Each row is a point. Each copy is the shape, with its points in the same order, stretched, turned, moved and blurred by noise. Say if it was mirrored as well.
In the rows, 128 means zero.

Shape (8 x 2):
[[149 175]
 [112 178]
 [143 176]
 [149 153]
 [102 105]
 [109  90]
 [ 91  81]
 [177  84]]
Copy 1 (8 x 2):
[[138 171]
 [107 160]
 [136 170]
 [148 150]
 [114  89]
 [123  84]
 [106  62]
 [191  93]]
Copy 1 is: only turned
Copy 2:
[[159 169]
 [115 164]
 [154 165]
 [161 148]
 [114  96]
 [125  85]
 [102  74]
 [204  93]]
Copy 2 is: only turned

Shape (6 x 3):
[[130 135  51]
 [111  90 175]
 [101 199 130]
 [123 117 109]
 [ 90 169 136]
 [ 68 147 161]]
Copy 1 (6 x 3):
[[ 97  71 108]
 [139 165 173]
 [107 167  85]
 [120 115 133]
 [101 168 111]
 [ 95 191 140]]
Copy 1 is: only turned
Copy 2 (6 x 3):
[[131 102  63]
 [152 159 205]
 [ 57 154 140]
 [140 129 132]
 [ 87 168 148]
 [106 197 176]]
Copy 2 is: mirrored
Copy 3:
[[140  95  62]
 [159 188 168]
 [ 61 112 118]
 [151 135 111]
 [ 77 136 110]
 [ 87 177 124]]
Copy 3 is: mirrored
Copy 4, 6 rows:
[[103 169 184]
 [135  87 108]
 [108 170 100]
 [125 129 154]
 [107 151 102]
 [ 95 119  84]]
Copy 4 is: mirrored

Shape (10 x 4):
[[119 101 169 137]
 [127 186 126 126]
 [142  91 151 143]
 [129 106 152 113]
 [159  95 134 123]
 [143 103 113 181]
 [154 161  91 116]
 [141  88 159 101]
 [150 222  28 106]
 [196 143 118 148]]
Copy 1:
[[ 90  69 138 118]
 [138 147 157 141]
 [ 96  60 118 142]
 [ 97  89 119 117]
 [ 99  74  97 149]
 [137  48 125 173]
 [145 136 109 159]
 [ 79  81 102 114]
 [210 190 111 178]
 [107 108 112 201]]
Copy 1 is: mirrored
Copy 2, 10 rows:
[[124  96 135 171]
 [152 173 102 143]
 [115 100 150 163]
 [148 100 145 142]
 [142 118 171 138]
 [ 84 138 158 168]
 [142 177 137 113]
 [159  84 143 137]
 [151 242 120  67]
 [142 161 174 151]]
Copy 2 is: mirrored
Copy 3 (10 x 4):
[[147  98 141  93]
 [120 173  86 139]
 [137 106 174 111]
 [124 125 149  88]
 [125 120 187 116]
 [125 101 177 166]
 [ 98 178 132 145]
 [128 112 168  71]
 [ 48 221  93 196]
 [148 174 176 170]]
Copy 3 is: mirrored

Shape:
[[140 113 181 162 188 105]
 [122 145 124  62 168 145]
 [155 113 125 102 165 193]
 [142 160 108 195  97  93]
 [113 123 129 133 154 148]
 [133 100  93 142  55  95]
 [168 128 113  97 189 127]
 [159 153 110 132  83  85]
 [116  92  80 182 116 119]]
Copy 1:
[[133 107 138 172 183 138]
 [134  79 180  77 142 154]
 [ 99  82 127 106 119 174]
 [139 209  97 125 110 105]
 [112 107 133 113 141 123]
 [150 166  88 134  34  73]
 [157  83 131 102 153 175]
 [167 177 129 124  76 120]
 [131 146  66 129  99  76]]
Copy 1 is: only turned
Copy 2 (9 x 6):
[[121 123 200 201 135 144]
 [184 126 165  83 170 164]
 [175 140 118 130 158 221]
 [ 90 168 123 167 124  54]
 [122 148 142 121 137 160]
 [ 94 118  83 110  84  61]
 [170 119 154 143 210 159]
 [136 125 116 134 130  52]
 [ 56 143  86 118 125 112]]
Copy 2 is: only turned
Copy 3:
[[134  67 154 135 174 104]
 [ 74 152  80 141 148 132]
 [ 63 121 121 168 133 168]
 [196  96 130 155  92  82]
 [ 83 116 134 143 126 125]
 [178  92 101 108  55 128]
 [105  85  83 168 154 134]
 [201 116  80 138 101 108]
 [121  60 142 137  67 112]]
Copy 3 is: only turned
Copy 4, 9 rows:
[[161 104 143 113 187 121]
 [123 172  93  78 153 198]
 [149 123  73  98 122 174]
 [107 140 137 126 125  41]
 [129 138 111 137 151 146]
 [ 35 113 126 118  82  92]
 [128 139  71  54 174 146]
 [ 83 145 126  73 108  86]
 [ 67 107  97 162 136  80]]
Copy 4 is: only turned
